Each point is reached from the start by the listed moves, each made once or not at all, plus a little noise. Is the number of moves made odd or even? Then give how often each move was made.
(in the rows, 128 means zero)

Moves:
(1): [183 159]
(2): [102 166]
Start: [130 143]
Points:
[104 180] => odd (0, 1)
[184 173] => odd (1, 0)

Moves:
(1): [182 108 165 106  98]
(2): [116 143 175 133 116]
(3): [ 93 134 106  92 104]
(4): [ 86 111 134 171 118]
Start: [118 113 143 105  83]
Points:
[ 97  81 161  92  17] => odd (1, 0, 1, 1)
[105 130 190 108  70] => odd (0, 1, 0, 0)
[174  95 179  86  53] => odd (1, 0, 0, 0)

Moves:
(1): [126  69 130 136 108  89 149 132 137 134 149 156]
(2): [123 135 119 141 132  86 119 130 151 126 130 108]
(3): [151 129 141 156 151 150 132 125 132 142 121 119]
(4): [124 123 134 157 137 116 174 161 135 159 166 144]
(5): [122 170  87 191  80 128 125 131 132  76 136 166]
(6): [130  95 103 101 144 111  97 129 133 171 134 104]
(7): [148 132 118 112  93 148 136 144 148 116 157 150]
(8): [123 111 128 120 158 175  73 146 135 136 168 141]
(9): [ 95 114 126 122  81 130 123 141 137 131 118 114]
Start: [112 141 109 143 132 121 124 104 127 111 129  90]
Points:
[133 153  55 209 123 122  95 108 135 120 136  94] => odd (0, 0, 1, 0, 1, 1, 0, 0, 0)
[119 139 104 161  74 121 119 132 189 114 144  71] => even (0, 1, 1, 0, 0, 0, 1, 0, 1)
[ 92  82  73  88  97 172  39 148 170 148 200  91] => even (0, 0, 0, 0, 0, 1, 1, 1, 1)
[144  66 116 184 147 162 145 172 165 165 249 161] => odd (1, 0, 1, 1, 0, 0, 1, 1, 0)
[ 93  96  68 142  83  71 129 167 187 175 197  73] => odd (0, 1, 0, 1, 0, 1, 1, 0, 1)

Moves:
(1): [107 126 139 127 121 123  93 146 125 147 117 125 132 125 110]
(2): [147 150 136 144 157 119 127 123 135 121 147 129 111 125 120]
(3): [148 197 115 121 151 140 146 119 147 133 137 116  65 104 124]
(4): [136 110 101 122 132 141 126 137 130 147 106 123 130 109 128]
(5): [157 140 129 104 127 122 114 111 122 131 143 133 120 119 116]
(6): [118 125 104 110 154 161 117 133 123 115 137 153 129 146 141]
(7): [116 130 135 135 116 108 125 141 141  91 138 139 120 108 106]
(8): [131 126 139 126 136 124 117 113 139 102 114 145 130 132 135]
(9): [124 114 117 128 119  96 124 135 156 132 134 137 138 137 132]
(10): [152 123 144 110 124 106 142 151 127 129 119 140 125 129 138]
(11): [119 100 103 134 127 142 130 125 128 125 147 178  86 150 140]
(12): [118 112 108 148 120 117 109 122 105 127 128 119 117 136 144]
(13): [130 146 100 143 130 122 130 125  94 117 133 142 148 130 134]
(14): [138 118 118 149 127 112 146 113 153  91 140 126 106 159 110]
Start: [142 122 140 149 117 111 128 138 125 125 141 143 119 130 140]
Points:
[146  61  33 175  97  66  76 127 113 116 166 200  73 171 131] => even (1, 0, 0, 1, 1, 0, 0, 0, 1, 0, 1, 1, 1, 1)
[183 195  89 150 162 101  85 125 134  89 171 221   7  79 102] => odd (1, 1, 1, 1, 1, 0, 1, 1, 0, 0, 1, 0, 1, 0)
[104  79 107 175 100 110  78 149  98 143 152 182  70 161 147] => odd (1, 0, 0, 0, 0, 0, 0, 0, 0, 0, 1, 1, 0, 0)
[ 95 103  59 195 141  75  62 164 107  77 200 239  78 161 143] => even (1, 1, 0, 0, 0, 1, 1, 0, 1, 0, 1, 1, 1, 0)
[181 177  82 139 122  57 154 180 150 108 139 170  81  81 134] => even (0, 0, 1, 1, 0, 0, 1, 0, 1, 1, 0, 0, 1, 0)
[195 165 112 100 153  99 100 152 180  59 142 189  25 106  95] => odd (1, 0, 1, 1, 1, 1, 1, 1, 0, 1, 0, 0, 0, 1)

Moves:
(1): [122 105 118 123 132 107 120 111 120 122 107 133 126 131 139 122 142 119
 124 150 132 121 125 127 140 124 116]
(2): [127 140 128 134 124 119 119 126 139 121 134 133 127 128 128 125 121 130
 137 132 138 119 118 121 125 119 115]
(3): [112 122 130 145 146 125 127 137 122 145 127 121 131 120 142 114 114 140
 120 136 144 133 108 118 141 121 127]
(4): [120 128 115 134 126 146 120 129 143 143 137 137 125 132 138 134 131 137
 125 146 137 153 136 125 125 137 115]
(5): [123 125 109 120 127 132 108 124  94 122 145 133 124 132 130 135 117 118
 131 110 125 136 127 123 136 130 130]
(6): [107 126 125 125 144 126 130 122 134 131 124 153 141 133 135 113 149 122
 120 114 161 121  97 104 145 138 129]
(7): [131 120 127 142 139 109 131 127 148 143 101 147  95 120 132 115 124 118
 147 128  98 127 125 127 156 143 118]
(8): [134 127 141 130 131 121 134 118 130 110 128 106 118 150 150 127 127 142
 129 112 128 136 122 120 137 129 133]
(9): [108 124 129 123 129 129 132 129 137 128 104 146 132 129 126 126 134 128
 128 104 127 129 119 138 143 126 124]
(10): [122 136 119 110 129 118 140 162 135 142 124 122 142 105 113 140 120 127
 150 115 124 139 117 124 121 114 142]
(11): [131 128 117 125 108 123 151 128 131 138 135 150 110 133 132 123 121 128
 148 143 123 124 110 116 115 110 125]
(12): [120 127 139 128 141 130 146 125 122 119 131 133 125 124 117 134 126 117
 124 133 136 123 139 119 146 113 133]
(13): [130 145 111 120 135 118 140 123 142 123 130 141 122 126 122 132 113 128
 134 127 120 144 129 122 106 111 140]
(14): [126 115 114 102  98 140 137 118 128  94 138 133 130 121 129 143 130 128
 128 149 107 137 131 119 124 140 116]
(15): [125 139 114 113 132 133 125 148 103 111 133 137 135 131 130 142 137 134
 123 119 130 137 116 141 109 117 115]
(16): [120 135 121 125 109 129 127 123 115 135 131 134 114 116 136 138 141 138
 116 114 126 143 138 130 110 131 128]
(17): [ 97 137 128 113 124 121 118 168 111 131 134 151 155 121 118 125 138 141
 134 111 136 141 125 108 118 120 136]
(18): [115 110 114 124 163 128 124 122 133 125 132 130 103 141 126 111 115 131
 142 122 132 116 126 138 138 119 141]
(19): [135 137 104 121 124 124 121 119 130 117 126 127 107 127 134 119 126 135
 126 141 125 127 122 123 137 135 122]
(20): [120 130 121 135 124 120 129 106 124 145 119 131 128 130 133 125 128 116
 137 139 109 117 124 114 133 164 131]
(21): [129 120 115 123 123 124 118 133 124 124 135 119 126 130 120 141 125 122
 122 132 125 127 131 118 128 135 134]
(22): [120 126 132 121 106 143 119 121 114  98 135 108 104 128 108 144 109 127
 145 123 116 148 132 140 100 120 127]
(23): [123 125 113 127 125 126 116 128 141 125 137 116 125 132 137 126 103 105
 133 142 130 131 127 125 125 142 133]
(24): [114 119 145 100 133 115 124 130 120 122 132 157 135 121 113 129 108 126
 131 135 129 118 141 138 148 131 155]
Start: [123 125 123 132 141 124 105 116 126 116 128 121 123 157 120 138 124 104
 140 137 157 134 151 121 140 137 112]
Points:
[ 16 131  31  86 113  62 146 144 136 119 100 217  85 133 165 155  98 104
 202 159 125 216  83  38 140 123  87] => odd (1, 1, 1, 1, 0, 0, 1, 1, 1, 1, 1, 1, 1, 1, 1, 1, 1, 0, 0, 1, 0, 0, 1, 0)
[ 68 129  37  83 199  44 121 125 103 105 137 190  30 157 122 128  22  98
 222 144 120 136  83  65 198 107 153] => odd (0, 1, 1, 0, 1, 0, 1, 1, 0, 1, 1, 1, 1, 0, 1, 0, 0, 1, 1, 1, 1, 0, 0, 1)
[ 27 134  19  58 166 111  97 179 138  80 141 219  98 136 100 158  67  80
 213 108 132 204 123  85 149 105 105] => odd (0, 1, 0, 1, 1, 0, 1, 0, 1, 1, 0, 1, 1, 1, 1, 0, 1, 1, 0, 0, 0, 0, 1, 0)
[ 85 105 132  85 130 100 132 123 102  60 109 168  51 174  97 167  82  95
 188 112 121 148 131 121 170 109 127] => odd (0, 0, 0, 0, 0, 0, 1, 1, 1, 0, 1, 1, 0, 0, 1, 0, 0, 0, 0, 0, 1, 1, 0, 1)
[ 15 122  69  62 169  72  87 155  91  93 116 183  36 126 105 125  44 143
 209  51 122 204 119 109 166 102 173] => odd (0, 0, 1, 0, 1, 0, 1, 1, 1, 1, 0, 0, 1, 0, 0, 1, 1, 1, 1, 0, 0, 1, 0, 1)
[ 94 134  21  92 109  94  93  84 106  66 119 150  11 191 135 153  51  71
 209 123  78 180  96  90 129 162 111] => even (0, 0, 0, 0, 1, 0, 1, 1, 1, 0, 1, 0, 1, 0, 1, 0, 0, 0, 1, 1, 1, 1, 1, 0)
[ 69 110  44  81 128  60 107 127  98 130 121 145  73 164 142 128 124 128
 189 135 134 142 112  60 135 134 142] => even (1, 0, 0, 0, 0, 0, 0, 1, 0, 1, 1, 0, 0, 0, 0, 1, 1, 1, 1, 1, 1, 0, 0, 0)
[ 16 106  38  22 107  48 121 136 154  49 106 243  79 120  74 147  64  61
 225 170 138 165  89  41 173 111 127] => even (1, 1, 0, 0, 0, 1, 1, 0, 1, 1, 1, 1, 1, 1, 0, 0, 1, 0, 1, 0, 1, 1, 1, 1)
[ 60 115  50  77  95 106 143 129 102  92 127 173  44 103  97 187  62  89
 198 116  87 212 119  79 130  97 121] => even (0, 0, 1, 0, 1, 0, 1, 0, 1, 1, 1, 1, 1, 1, 0, 1, 0, 0, 0, 0, 1, 1, 0, 0)
[ 49 120   7  76 130  71  64 126  80 106 153 164   7 131 118 144  17  80
 229 145 110 159  92  96 143 146 136] => odd (0, 1, 1, 0, 1, 0, 1, 0, 0, 1, 1, 0, 0, 0, 1, 1, 0, 1, 1, 1, 1, 1, 1, 1)
